Each row of a before or after table is a point. The points were changed in one or more steps. Then noise was added and the rows were shuffled. The steps act on how far a point lies along the listed directions, d1 being the first. What was done? A step turns or swaps two directions, mirrors them in a line or flattens them onto one, adds a multiple of one to another, or multiplies one. Angles are multiples of 10 degrees, from the lower direction toward the higher: turns from -170 to 170, lines from 10 to 170 but not 90. Use the fewest steps. Two steps may share a direction if one is a turn and the other turns, adds or multiplies; they go together, in the order done. Otherwise the lowest direction goes first.

Directions:
(1): [-2.0 -4.9 -1.0]
(2): [ 5.0 -2.0 -0.1]
(3): [ 0.3  1.0 -5.3]
Before:
[[ 0.8  0.9 -1.1]
 [ 7.3  4.9  0.2]
 [ 0.9  0.8 -1.2]
 [ 1.3 -4.0 -0.2]
 [-1.0  0.2 -4.0]
 [ 0.2 -1.7  0.2]
 [ 3.3  0.5 -0.5]
 [ 2.9  3.5 -2.8]
 [-1.6  3.2 -3.5]
 [ 2.8  0.3  1.6]
 [-1.9 -1.8 -1.5]
 [ 1.2 -1.7 -0.1]]
After, 12 rows:
[[ 2.1 -2.3  3.1]
 [ 4.5  1.3 -8.7]
 [-2.7  0.6 -2.7]
 [ 1.0  0.2 -3.4]
 [-0.7  2.4 -9.4]
 [ 2.4 -1.7 -2.1]
 [-1.2 -1.5  0.9]
 [ 1.3  4.9 -9.1]
 [-0.6 -2.1  0.0]
 [ 1.2  0.4 -3.1]
 [ 8.5 -2.2 -2.7]
 [-2.3 -3.6  0.4]]
Steps: turn d1 and d2 by -50 degrees; multiply d3 by 2.5

Directions:
(1): [-2.3  2.1 -5.9 -3.1 -1.4  1.7  5.0 -1.9  0.4]
(2): [ 6.1 -0.3 -4.7  1.5  2.8 -2.3  0.2  1.3  3.3]
(3): [-2.6 -7.0 -3.6 -0.1  0.1 -2.2 -2.5 -2.3 -1.4]
(4): [-1.1 -2.9  1.0  6.4  0.0  3.2  4.2 -1.0  2.6]
(5): [ 0.2  1.3  2.5 -0.8  3.5 -2.8  0.9 -7.4  1.6]
(6): [-5.1  1.5 -0.5 -0.2  1.1 -1.0 -2.8  2.0  6.7]
Before:
[[-3.5  1.1 -5.7 -4.6 -0.8  2.8  4.3 -1.6  1.6]
 [ 4.2 -5.3 -3.7  0.6  6.7 -5.2 -2.7 -3.2  5.0]
 [-1.3  2.4  4.4 -1.1  1.4 -1.3 -1.4 -3.1  0.0]
 [ 9.9 -2.2 -6.5  0.9  1.4  0.3  0.3  2.4  3.3]
 [-0.8 -2.4  0.8 -3.2  0.2  0.7 -2.1  3.0 -1.6]
 [ 2.8 -1.5 -1.2  1.4 -1.1 -0.9 -0.6  3.3 -1.2]
 [-0.3 -0.8 -0.9  3.7 -0.7  0.3 -1.5  3.8  2.5]
 [-2.3 -4.6 -2.5 -1.2 -4.4  1.7  1.3 -0.3 -2.6]
 [ 0.7 -2.8 -5.8 -3.6 -2.6  0.6  5.4  1.2 -5.3]
 [-2.6 -2.1  3.0  5.4  0.2  6.0  2.0 -0.8  2.8]
 [ 1.0 -0.6 -0.7  3.4  0.9  1.3  3.7  2.9  1.6]
 [-4.6  4.8 -7.7 -5.8 -2.1  1.0  4.5 -0.2  1.4]]
After, 12 rows:
[[-3.8 -5.3 -0.8 -1.5 -3.3  2.6 -4.5  8.1 -3.4]
 [-2.2  1.5  4.6 -1.1  0.0  0.1 -1.6 -1.8 -2.5]
 [-2.4  1.5 -5.8 -5.4 -0.4  1.9  4.3 -2.3  1.6]
 [ 3.0 -2.1  0.6 -2.5  3.1 -1.3 -0.5 -0.6 -0.2]
 [ 1.0 -2.6 -3.0  0.0  0.4 -1.2  2.2 -4.3  2.7]
 [ 3.2 -1.6 -1.5  2.5  0.1 -1.3  0.0  2.2  0.2]
 [-0.9 -0.2 -1.2  2.4  1.3  0.2  2.0  3.4  3.6]
 [-1.4  4.8 -8.0 -6.7 -1.4  0.1  5.0 -2.2 -0.3]
 [-4.0  0.3  1.4  2.5  2.8  2.1 -1.4 -1.0  7.4]
 [ 2.5 -3.1 -5.6  0.2  0.6  0.3  8.4 -1.9 -0.7]
 [ 4.2 -3.3 -4.8  2.0 -3.8  4.9 -0.2  7.9  0.2]
 [ 1.0  0.5 -1.6  1.3  1.1 -1.8 -2.9  2.7  3.3]]
Steps: mirror d2 and d5 in the line at 140 degrees; multiply d3 by 0.7; turn d4 and d6 by 50 degrees

Directions:
(1): [-5.9 -3.0  1.2 -5.0  2.8 -0.4  4.5  1.5  1.1 -3.8 -1.2 -3.1  2.8  0.9]
(2): [ 0.6 -3.2  1.6 -2.5 -1.1  2.9 -0.3 -2.0  6.6  0.6  1.8  6.8  1.7  2.5]
(3): [-0.1  7.8  1.4 -1.2  0.5 -3.5  0.9  4.4  2.7  0.0  4.8  1.2  2.7  0.0]
Before, 10 rows:
[[-5.3 -3.5 -0.1 -3.2  2.4  0.3  5.0 -0.1  0.5 -2.6 -0.1 -1.4 -0.7  1.0]
 [-2.0  2.8  1.0 -2.8  2.8 -3.4  2.3  2.7  1.5 -1.5  2.3 -1.3  2.8  2.3]
 [ 6.6  4.3 -0.3  6.1 -3.3  1.5 -2.7 -1.8  1.3  4.4  2.5  6.6 -0.2 -2.0]
 [ 5.2 -4.3 -0.3  1.7 -4.0  4.1 -2.4 -4.7 -0.8  2.3 -1.2  4.3 -1.9 -1.0]
 [-3.7  4.8  0.0 -0.4  1.4 -3.5  3.4  4.5 -4.3 -5.4  1.0 -7.5  2.6 -1.2]
 [ 3.0  0.6 -0.6  2.9 -3.2  0.6 -1.9 -0.3 -4.9  0.9 -1.2 -2.5 -2.9  0.0]
 [-4.0  3.0  0.3 -3.1  3.4 -2.4  6.2  4.0  0.1 -3.4 -0.3 -4.7  3.0 -0.3]
 [ 2.4 -2.1 -0.9  2.4 -0.3  4.2 -3.2 -1.3 -0.4  4.0 -1.5 -1.4 -2.9 -1.0]
 [-2.7  0.0 -1.3 -0.4 -0.3 -4.4  4.6  1.6 -7.9 -2.3 -0.5 -5.6  2.6 -2.9]
 [ 7.2  1.5 -0.9  5.8 -3.1  3.0 -5.4 -4.1  0.5  4.5 -0.4  3.5 -2.4  0.3]]
After, 10 rows:
[[ 2.0 -2.9 -0.1  1.2 -0.6  5.0 -3.0 -1.8  1.6  3.6 -1.1  0.5 -2.0 -0.5]
 [ 4.0 -0.2 -0.1  2.2 -3.6  2.0 -2.6 -1.4 -2.5  1.8 -0.1  0.9 -2.8  0.3]
 [ 4.5  0.9  1.0  2.5 -2.7  3.1 -0.9 -2.1  5.9  3.6  2.9  9.1  2.2  0.1]
 [-4.7 -1.7 -1.2 -1.0  2.3 -1.0  4.6  0.7 -2.8 -2.7 -0.8 -4.3 -1.6 -0.7]
 [ 5.3 -1.7  0.5  2.2 -2.3  4.8 -4.1 -5.3  5.6  3.3  0.2  6.5 -0.2  2.1]
 [ 3.0 -6.5  0.3 -1.0 -2.9  4.4 -0.8 -5.1  1.7  1.1 -1.0  5.1 -0.4  0.4]
 [-1.8  4.0 -0.1 -1.5  2.8 -3.8  2.1  2.8 -0.4 -1.0  2.1 -2.9  2.3  1.7]
 [ 1.0  2.4 -2.3  2.9 -2.6 -4.2  1.5  0.9 -9.2  0.6  0.4 -4.6  0.6 -3.5]
 [-1.3  5.7 -0.8  0.1  2.6 -3.2  4.3  4.0 -3.1 -1.8 -0.3 -6.4  0.8 -1.9]
 [ 0.0  7.2 -1.4  3.8 -0.3 -3.8  0.3  4.0 -6.0 -2.8  1.7 -7.2  0.3 -2.3]]
Steps: turn d1 and d2 by -40 degrees
